Each row is a point. The last column is the point's height on a tilted bowl or saddle (a function of degree 2), plus a little noise. Along how many of its main directions does it bend up, bend down or stay straight?
In the rows, zero is written as 128.

Points (10 x 3):
[[ 87  61 159]
 [116 145  97]
 [203 124 105]
 [163 183 134]
 [102 105 108]
 [187 151 104]
 [111  87  97]
 [151 107  67]
 [123 113  80]
 [130  97  78]]
Directions: 2 up, 0 down, 0 straight

Points:
[[118 172 130 150]
 [142 125 172 145]
 [146  84  96 169]
 [102 187 143 154]
 [123 146  98 158]
 [ 64  87  97 184]
 [178  97 160 156]
 [150 157  62 181]
 [ 95 186 122 158]
 [133 115 137 147]
 [126 161 101 155]
 [150 125 122 151]
 [171 103  88 175]
 [165  94  91 173]
 [184  40 180 185]
 [147  73 158 156]
 [137  96 171 149]]
Directions: 3 up, 0 down, 0 straight

Points, 27 rows:
[[134 114 182 130  94]
 [113 135 174 122 117]
 [150  83 110 137 108]
 [147  96 130 109 120]
 [147 175 117 131 161]
 [216  83 102 179  45]
 [188 167 121 116 152]
 [136  95 178  44  87]
 [157  89  87 159 106]
 [136 138 117 158 134]
 [103 101 152 108 116]
 [172 144 134  71 149]
 [141 140  85 129 155]
 [123 142 160  89 136]
 [162 198 118 131 166]
 [138 197  80 106 181]
 [154  91 153 177  71]
 [ 44 196  83 131 154]
 [ 72 135 111 139 147]
 [185 126 155  65 122]
 [116  79  97 122 127]
 [150 103  86 123 134]
 [135 111 138 126 121]
 [160 183 144 155 138]
 [159 104 133 134 112]
 [172 106  91 155 112]
 [117  32 194  79  20]]
Directions: 0 up, 3 down, 1 straight

Points (42 x 7):
[[153 107 143  41 131  98  76]
 [128  74 156 124 125  72  82]
 [ 67 130 131 144 177 150 141]
 [144 106 183 136 106  74  66]
 [ 95 140 146  81 136 120 111]
 [112  75 126 109 171 100 125]
 [ 20 120 183 187 139  52 116]
 [158 163 132  77  64 168 114]
 [ 32 116  88  94 124 115 194]
 [ 95 157 108 107 140 183 112]
 [ 89 155 107 137 151  72 177]
 [127 157 151 119 118 110 105]
 [186 129 112  71 111 133 117]
 [138  59  80 142 121  82 174]
 [142 191  89 125  97 148 121]
 [136 147 121 116 156 183 115]
 [ 83 106 117 118 113 130 138]
 [138  88  53 142 108  92 195]
 [112 164 154 157 152 143 126]
 [125 148 105 145 195 108 182]
 [142 172 101 161  92 202  85]
 [ 90 130 125 141 142 159 124]
 [100 131 154  66 122 129  98]
 [166 141  45 154  73  32 225]
 [152 118 140 226 110 122 161]
 [199 129  90 142 134  35 147]
 [124 143 123 116 193 111 158]
 [213 107 101 150 132 114 133]
 [188 136  97 106 131 122 134]
 [ 75 174 110 181  89 138 115]
 [183 171 192  96 145 137  61]
 [118 162  87 137 120  62 185]
 [117 113 114 138 100 188 117]
 [177  99 118 115 167 169 123]
 [138 127 140 136 112 116 119]
 [149  62 161 146  87 122 135]
 [109  68 130 132 129 107 129]
 [167 145 130 170 126  81 124]
 [129  76 180 109  68 123 122]
 [ 91  86 201  92 138 134  64]
 [146 125 169 130 157 163 114]
 [138 161 161 154 131 182 122]]
Directions: 2 up, 1 down, 3 straight

Points (75 x 9):
[[129 174 114 103 120  95 143 208  77]
 [169 108  86  57 114 124 114 129  95]
 [111 174 148  63 153 233 134  72 142]
 [156 141 125 155 128 147 192 151 116]
 [150 133  85 115 141 227 163  78 190]
 [231  99  84 145 101 102 154 130  89]
 [169 120 120  63 135 113 122  81 144]
 [ 73 129 167 103 118 156 143 154 152]
 [ 81 143 189  75 189 103 146 126 194]
 [119 104 175 134  69 128  66 191 113]
 [139 101  80 204  77  77  76 142  36]
 [ 81 135 191 109 104 166 166 142 136]
 [161 134  87 119  89 144 147 116 144]
 [157 165 135 136 141 139 114 144 111]
 [136 165 128 151 121 105 101 128  93]
 [185  79 130 148 151 109 120 215  67]
 [ 62 128 151 127 105 157 131 143 153]
 [131 107 135 111  72 147 154 175 101]
 [176 162 130 126  59  85 208 191  49]
 [112 133 171 111  93 176 127 141 125]
 [140 199 115 134  89 132 172 116 122]
 [100  95 186 189 208 106 192 104  85]
 [ 99 184 104  69  79  95 132  80 118]
 [133 108  98 152 102  99 122 130 104]
 [137 159  80  83  65 146 122 142 103]
 [138 117 141 111  93 126 143 183  98]
 [114 101 149  67 187 164 142  72 203]
 [136  82 147 139 158 136 183  84 153]
 [152 143 101 126 110 104 150 126 122]
 [165 106 155 137 127  90  85 216  82]
 [ 99 135 102 156 176 144 143 103 149]
 [135 129 197 170  92 178 101 129  91]
 [202 118 150 188  86 112 188  83  96]
 [147 123 164 106 126 141 111 121 131]
 [ 95 145 175 150 102 113 164 115 125]
 [115  95 152 104 220 107 164 122 175]
 [102  78 209 121 136 156  85 162 173]
 [ 88 113  97  83 109 176  94  85 150]
 [187 130 137 179 182 146  76 130  64]
 [123  93 182 126 106 120 106 184 120]
 [135 154 135  99 159  94  40 101  90]
 [112 144 136  93 141 152 177 149 148]
 [212 177 103  72 194 171 162 222 106]
 [ 93  63 123 172 189 227 138 167 159]
 [128  92 127 118 109 172 133  88 145]
 [157 153  53  82 171  91 125 126 115]
 [ 94 196 147  93 100 132 106 151 104]
 [173 184  85 129 157 150 155  99 150]
 [154  80 142  71 113 179 170 148 120]
 [110 167 121 106 121  58 153 169  78]
 [ 83  89 129 162 100  88  93  92 106]
 [172 121 112 124  68 120 103  99  92]
 [125 183 107  63  90 123 153 128 106]
 [172 130  86  70 153 111  96 126  93]
 [127 132 104 133 140 112 111 152 120]
 [135  85 104 124 144 118 198 127 157]
 [ 65 108 183 111 137 132  57 133 186]
 [136  78 133 146 115 106 124 115 103]
 [111 203 180 152 101  82 186 153  79]
 [132 225 195 154  95 172 196 141  65]
 [141 157 191  87 110 181  65 150 121]
 [117 116 139 175 128  65 147 109  88]
 [170  77 105  96  80 133 143 130 107]
 [174 142 176  64 174 182 125 157 146]
 [151  90  87  74 150 157 175 155 159]
 [130 158 121  97 106 103 135 109 125]
 [116 106 126 124 146 159 128 143 150]
 [ 94 171 148 173 140 104 135  70 103]
 [175 140 141 168 147 175 186 140 100]
 [149 109  61 145 125 136 106  80 133]
 [119 146 105 142 161 123 154 151 137]
 [147 116 109 108 102 133 147  86 158]
 [134 192 161  95  93 122 117 113 111]
 [173 119 185 195 196 146 126 107  62]
 [114 114 195 114 179 136 106 151 183]]
Directions: 2 up, 4 down, 2 straight

Points, 72 rows:
[[147 110 120 121  33 116 117 117 165]
 [ 82  67 130 150 170 105 152 153 101]
 [149 139 115 165 139 135 162 125 127]
 [107 133 127 116 127 106 104  79 173]
 [ 86  68 170 140 117 107 141 170  93]
 [144 119 116  90 135 140 148 131 131]
 [163 105 142 172 117 198 101 146 175]
 [131  80 162 131 153  82 138 125 131]
 [115 190 145 110 150  74  96  88 190]
 [128 132  55 167  94  99 119 106 123]
 [170 103 149 190 146 105 168 130 142]
 [120 170 139 152 110 150  55 134 168]
 [174 114  67 187 146 124  76  95 103]
 [114 127  96 111 137  86 148 190 163]
 [156 133  87  95 124  91 127 104 174]
 [106 140 140 163 142  39 145 143 167]
 [128 105  64 131 133 159 200 119 103]
 [129 180 113  79 156  81  85 102 187]
 [120 119 162  98 142 102 126 118 138]
 [107 160 122 117  86 157 159 128 119]
 [169 167  69 144 112 131 140 185 166]
 [159 115 125  61 159  93 160 123 151]
 [109 148 108 100 144 112 107 157 155]
 [100 108 125 155  93 120 109 100 125]
 [150 120 127  95 123 191 124 130 152]
 [117  89 141 100 141 116  64 130 177]
 [103 102 122  99 119 134  87 125 158]
 [141 165 136 131 119 101 154  86 168]
 [145 200  61 166  98 157  97  91 166]
 [169 158 110 145 132 160 185  58 193]
 [107 170  79 144 142  52 152 154 188]
 [ 79  94 130 126 128 163 145 144  83]
 [158  94 135 119 103  80 139  86 141]
 [150  83 118 183 132 168 135 180 143]
 [145 128  81 173 214 101 109 136 176]
 [249 142 135 167 138 136  69 105 135]
 [172 155 103 118  91  70  80 149 194]
 [105 127 171 138 139 123 161 128 108]
 [170 139 154 122  67 173  90 169 183]
 [108 134  87 119 173  67 128 117 173]
 [153 125 107 194  64 150  93 110 116]
 [130  81  97 177 109 117 148 178  95]
 [180 116 174  91  81 156 185 111 160]
 [130 100 155 112  41 127 134 113 149]
 [127  92 110 100  87 116 170 160 107]
 [ 44 201 101  68 139  92  91 160 195]
 [227 114  67 128  84 110 131 111 157]
 [ 40  82 107 187 144 121 152  79  81]
 [106 101  91 108  75 145 132  96 128]
 [153 108  97 150 118 175 101 161 149]
 [122 140 160  82  86 130 152  97 157]
 [111  98 108  56 158 148 128 136 139]
 [ 58 107  82 121 152 125 117 125 138]
 [ 95  92 154 135 159  55 113 128 160]
 [ 87 120 182 101 146 139 164 138  74]
 [103 144 140 113 131 171 129  97 146]
 [133 131 108 138 142 127  99  78 157]
 [109 156 140 142  83 182 112 108 163]
 [ 43 139  86  64 109 118 167 140 122]
 [119 151  96  92 136  97 121 149 166]
 [114 156 137 141 173 190  96 119 171]
 [ 83 152 135 125 151 143 164 146  87]
 [182 146 119 126  62 117 128 136 173]
 [122 182 181 100 140  89 127 179 114]
 [136  98 112 113 142  97 161  99 122]
 [102 144 167 130 112 120 151 135 111]
 [193 180 133 146 141 116 210 107 186]
 [116  45 127 185 154 109 186 154  71]
 [111  86  78 147 129 151 164 135  80]
 [126  68  89 128 147 141 161 155 105]
 [100 142 150 102  93 186 122 137 131]
 [147  94 144 177 104 191  80 134 174]]
Directions: 5 up, 2 down, 1 straight

Points:
[[116 138 150 161 132 151 131 147 117]
 [214 110 249  88 129 121 220 114  64]
 [ 84 132  80 154 136 168 106  39  83]
 [151  85 131 124 131  86 139 182 101]
 [ 87 162 150  40 103 181 165 101  47]
 [166 164 143  88 125 111 164 146 104]
 [ 96 134  90 179 127 136 102 129 101]
 [152 151  93  75  87 127 107 145  94]
 [143 162 163  99 164 171 172 106  93]
 [126 130 110 201 121 100  99 225  58]
 [182 111 147  96 112 126 124 110 105]
 [162 123  98 171 128 112  83 194  73]
 [139 131  24 119 113 128 115 200  62]
 [156 105 130 114  92 159 162 157  98]
 [123 124  76 164  55 111 125 132  95]
 [128 102 134 161 116 145 157 134 123]
 [149 134 156  95 127 178 110 156  85]
 [115 157 152 105 119  94  91 140  96]
 [100  95 130 123 115  76 117  84 120]
 [121 165  86 187 112 124 126 115  96]
 [188 112 151 124 126 152 170 109 114]
 [ 77  70 154  95 146 170  77 123  82]
 [174 127 146 123 151 110 126 109 117]
 [148 114 143 170 134  49 123  88 103]
 [135  98 127 107 102 100 139 134 113]
 [144 152 122 100 121 142 210 122  96]
 [ 96 149 131  71 142  92 149  77  82]
 [108 126 180  93 147 142 115 137  98]
 [108 131 102 114 104 118 138 121 117]
 [108  85 127 123 132  96  73 110  99]
 [146 156 101 117 130 175 132  93  93]
 [133 165 142 150 115 125 144 136 115]
 [133 114  86 107  83 116 129  86 102]
 [112 105 133  82  85 126 113 130  98]
 [138  90 136 123 149 109 116 156 109]
 [196 112 129 118  73 127  75 185  66]
 [118 151 124 125 152 139 102 135 101]
 [178 144 135 125 171 118 128 124 117]
 [101 159 125  87  34  84 137 127 107]
 [109 167 216 164  95 177  99 141  69]
 [153 138  98 157 119 109 107 178  95]
 [145 146 221 102 168 180 134 156  85]
 [121 108 141 113 127 137 164 131 121]
 [ 84  92 123 130 137 146 167 130 137]
 [103 133  99  94 130 122  77 110  86]
 [109 124 160 140 131 134  95 105 112]
 [159  58 128  83 125 130 107 143  77]
 [123 154 131 106 145  88 133 148 101]
 [145 129 131 149 144 110  99 150 108]
 [168 168 154 159 157 148 156 157 116]
 [154 193 133  59  95 118 102 178  81]
 [149 109 195 164  90  87 162 156 105]
 [185 133 140  91 116 123 134 154 109]
 [105 109 166 103 139 160 159 121 114]
 [110 134 130 100  98 178 106 190  68]
 [208 151 147 124 141 145 131 126 125]
 [101 123 115 182 118 178 102 117  94]
 [132  47 151 140 115 127 105 176  82]
 [134 140 188  68 137 190 162 157  67]
 [129 124 103 130 151 122 110 167 101]
 [125 186 146 197 124  94 110  82  89]
 [ 93 140 161 164 101  94 119 100 123]
 [135 143 169  98 104 140  99 110  93]
 [ 99 153 153 129 133 162 141 127 111]]
Directions: 1 up, 6 down, 1 straight

Points, 72 rows:
[[ 72 148 119 127 193  75 190 140  43]
 [170 168  59 103 146 194 160 120  58]
 [ 99  89 140 157 141 163 103  86 109]
 [123  91  57 110 146 121  98 130  97]
 [119  67 123 114  76 153 126 102  80]
 [144 165 145 140 143 143 127 148 109]
 [ 84 112 104 187 145 136  73 159  86]
 [146 106 156 150  69 167 141 140 113]
 [ 90 156 127 132 186 165  69  75 158]
 [129 188 158 152 113 113  70  99  90]
 [ 80 152  84  94 127 128 122 188  95]
 [126 130 158 137 158 145  87  75 124]
 [114  96 130  91 128 151 160 150  97]
 [174 129 127 143 140 101 139 128 119]
 [135 158 161 123 114 116 152 102 127]
 [ 64 127 118  85 110 145 112  53 119]
 [147 140 118 178 113 103 103  97 105]
 [147 172 114 116  46 162 119 182  74]
 [107 117 137 182 113 115  71 174  63]
 [146 120 103  88  76 167  84 132  91]
 [134  99  75 136 109 104 170 144  87]
 [112 110 135 101 180 184 111 119 108]
 [138 150 185 170 130 128 119 164  94]
 [139 156 121 119  84 114 125 138 107]
 [122  89 150  87 117 107 121 108  97]
 [130 146 158 132 173  70 133 101 115]
 [145 184 112 114 116 198 108 152  88]
 [130 153 110  86 161  89 146 137  89]
 [110 163 121 108 106 137 140 116 117]
 [126 155 105 157 142 128 149 118 118]
 [157 136   7 132 109 139 132 156  73]
 [ 97 103 128  91 122 128  54 166  78]
 [137 107 148 176 116 123 134 164 116]
 [141 125 133 122 191 129  87 121 116]
 [102 145 116 127 162 113  76  67 140]
 [104 141 159 105 122 158 112 133 115]
 [157 116 130 130 118 132 157 126 120]
 [103 140  80 108 171 170 140  95 121]
 [206  61 139 140  63 133 187 117 117]
 [127 113 144  83  78 137 149  81 106]
 [132 120 124 197  96 137 138 134 115]
 [102 166 128  74 102 103 107 134 112]
 [ 85 144 141 141 121 158 110  97 128]
 [130 134 109 137  61 142 128 188 100]
 [ 88 156  77 151 102 179 128 114 109]
 [122 123 141 130 149 112 141 140 114]
 [157 149 181 169 103 147 142 211  88]
 [130 140 123 143 141 111  94 150 108]
 [190 145 104  66 162 122 125 113  92]
 [149 122 107 143  56 125 161  70  83]
 [110 155 118 175  83 147  69 183  66]
 [109 112  67  91 131 131 178 176  61]
 [137 113 107 123 129  92  89 137 103]
 [ 64  62  65 134 110 107  84 142  36]
 [154  86 125 143  97 126 155 136 118]
 [173 128 158  63 148 117 155  96  90]
 [106 101 164 194 161  74 103 178  42]
 [121  98 120 118 106 139 194 149 110]
 [161 164 113 182 139 135 148 109 115]
 [190 152 121 124 131  95  96 106 116]
 [134 119  38 152 122 120 116  87  88]
 [145 110 123 141 148 165  85 143 108]
 [164 117 132 156 159  90  67 146  90]
 [ 52 122 105 122  81 120 133 124  96]
 [108 145 115 170 123 198 149 102 122]
 [135  92  81 162 127 115 159 133  99]
 [ 99 184 106 170 119 125 106 160  90]
 [127  67 128 154 128 137 142  83 102]
 [ 57 111 141  72 140 146 132 145  93]
 [ 99 126 154 114  82 156  92 130  99]
 [ 98 131 177  98  88 129 144 107 127]
 [ 81  96 103 143  90 111 104  92  78]]
Directions: 1 up, 4 down, 3 straight

Points (64 x 9):
[[120 168  84 168  40 194  83 154 207]
 [135 137 116 221  98 147 161 130 189]
 [143 130 155 132 143 114 152  60 152]
 [ 83 125 148 141 147 120  89 116 140]
 [133  98  89 162 129 172 164 160 159]
 [115 189 141 125 128 142 143 173 157]
 [ 65  91 144  98 117  70 117 163 131]
 [ 43 154 152  74 116 197 104 108 166]
 [169 127  85 102 128 225 194 212 184]
 [103 146 139  78 151 108 110 130 124]
 [ 76 136 105 145  93  74 185 146 163]
 [141 147 197 115 119  81 160 220 170]
 [156 137 114 133 131 132 114 174 134]
 [113 109 154 129 194 111 137 211 141]
 [159  52 118  52 163 127 155 121 143]
 [107 114  89 149  77 156 168  88 190]
 [ 57 215 159  39  88 131 124 118 181]
 [126 159  96 176  80 202  79 109 193]
 [104 111 112 192 118 119 171 148 164]
 [147 167 167 106  86 138 220 124 193]
 [122  83 135  73 122 156 140  98 143]
 [160 185 140  97 104 173  93 134 164]
 [ 96 145 104  28 135 143 168 107 144]
 [ 83 168 141  93 169 123 171 121 139]
 [168 167 138 142 213 164 117 143 157]
 [164 141 137 175 124 157  85 123 159]
 [165 133  50 197 125 138 131 141 159]
 [102 101 115  96 182 187 159 109 142]
 [136 195 112 165  75 147  83  98 191]
 [193 146 114 140 125 160 153 129 161]
 [133  97 170 214 121 178 174 126 207]
 [135 139 167 144 166 200 157 125 164]
 [159 170 165  68  99 148 183 181 183]
 [ 90 136 136 123 148 121 141  48 148]
 [184 122 112  59  74  58 172 135 159]
 [119 146 177 207 115  77 128  84 179]
 [119 113 137 151 126 111 136  74 150]
 [115  98 157 134 181 130 149 103 137]
 [ 83 158 126 157 172 120 148 154 147]
 [ 96 104 184 149 148 137 106 131 151]
 [128 161 146  69 146  76 178 176 142]
 [207 141 161 183 176 110 174 108 182]
 [134 163 154 106 112  89 152 195 149]
 [138 158  96  56  67 147  45  83 191]
 [159 138 169 134 122 126 156 160 155]
 [180 178 140  82 169 145 108 155 154]
 [157 117 144 109 126 140 153 207 152]
 [ 78 109 180  76 137  80 125  88 120]
 [157 132 117 136 111 169 136  92 162]
 [163 115 100 239 131 163 111 123 178]
 [124 109  95 153 114 125 101  70 163]
 [ 96 121 113 148 102 144 101 138 155]
 [ 38 111 150 106 136 145  99 153 155]
 [ 94 118  75  93 150 140  76 172 141]
 [109 140 160 156 152 128 124  75 153]
 [132 169 126 130 146 111 106 165 135]
 [ 95 122 149  83 136 137  66 117 137]
 [158 136 166 113 162 154 125 132 145]
 [126 129 116  72  92 147 145 160 152]
 [125  96 130  97 182 158 150 138 134]
 [130  66  90 121 164 137 115 176 135]
 [137 119 136  97  99 107  90 201 142]
 [ 97 110 130 183 103  79  72 118 156]
 [116 117 183 141 117 140 102 100 160]]
Directions: 6 up, 0 down, 2 straight

Points (71 x 9):
[[173 123 126 149 159  84  76 158 151]
 [120 116 141 173 200 192 132 104 165]
 [144  65 110 132 122 169 126 105 129]
 [151 144  74  60 212  89 138 211 110]
 [113 101  89 113 120  87 116  95 169]
 [119 121 104 112 115 169 184 147 107]
 [165 109 128 120 159  97  82 136 178]
 [159 109 100  75 124 182 101 127 125]
 [124 171 120  94  57 169 156  96 126]
 [172 164 123 133  82 188 101 141 148]
 [152 155  62  84 146  81 141 205 101]
 [146 117  98 145 111 113 125  66 145]
 [103 175 119 140  84 212 174 118 142]
 [125 218 137  75 136 156 141 134 114]
 [135  63 164 139  46  79 126 128 161]
 [125  77 136 111 145 140 169  72 139]
 [100 115  91 184 128 166  91 171 119]
 [ 92 198 105 143  90  94 107 139 179]
 [192  75 194 160 163 162 139  93 142]
 [176 147 109 166 150 162 131 144 146]
 [ 93 121  81 166 201 134 131 207  65]
 [123 126 113 161 149 139 231 121  99]
 [114 100 178 104 170 131  99 144 147]
 [105 137 147 104 139  91  31 107 228]
 [139 106 130 143 138 126  65 108 197]
 [211 111 141 131 146 151 132 131 146]
 [101 176 172  70  98 133 153 126 123]
 [138  77 148 139 155 106 135 128 136]
 [121 143  76  78 154  92  80  85 191]
 [117 109 144 166 135 108 108 106 155]
 [144 139  66 113 123 172 175 112 118]
 [157 136 136 161  88 157 184  90 131]
 [168 112 149 106  84 119 145 174 111]
 [ 92 130 145 111 164 129 119 163 110]
 [141 119 184 140 171 140 160 154 112]
 [140 157 140 185 160 188 211 111 138]
 [126 116 131 184 146 117  70 123 184]
 [158 108 145 130 131 115 130 174 103]
 [155 145 134  96 150  79 112 122 169]
 [158 131  76 214 115 183 162 129 127]
 [204 113  92 106  97 120 107 133 151]
 [112 120  67 149 181 122  72 129 193]
 [143 141  93 118 158 136 131  63 148]
 [ 89  88 117 146 176 179 141 151  98]
 [ 90 139 116 117  88 181 225  97 116]
 [136 155 179 115 108 143  65  71 181]
 [192 125 133 177 182 112 145 214  31]
 [ 80  80  69 126 108 125 102 156  88]
 [  7 112 117 175 126  93 110 135 111]
 [ 96 105 132 150 141 108 128 118 135]
 [ 94 121 151 123 143  56 196 162 121]
 [142 202 145 152  87 167 134  49 164]
 [ 90 121 141  72 190 124 182  75 167]
 [138 150 110 117 153 108 118 134 150]
 [100 103  95 116 164 182 117 153 107]
 [101  88 158 177  72 154 125 129 108]
 [102  92 154 133 147 120 188 173  81]
 [144  90 132 155 116 108 159 137 108]
 [130 136  88 106 147 146 141  84 136]
 [126 147 163 192 149 165 141 189  87]
 [191  84 171 142 167 132 153 128 128]
 [157  90 129  30 140  80 143 111 221]
 [108  80 186 102 108 119 158 128 139]
 [ 97  89 127 137 128 133 124 115 127]
 [ 74 100 189 130 154  29 101 177 125]
 [162 203 130  66 151  90 166  89 151]
 [147 117  60  83 205 114 136  66 178]
 [120 175 135 155 153 124  90 132 170]
 [ 72 168 101 143  64  90 148 104 176]
 [160 122 105 118  82 110 151 137 142]
 [143 129  55 129 156 150  79  43 172]]
Directions: 3 up, 3 down, 2 straight
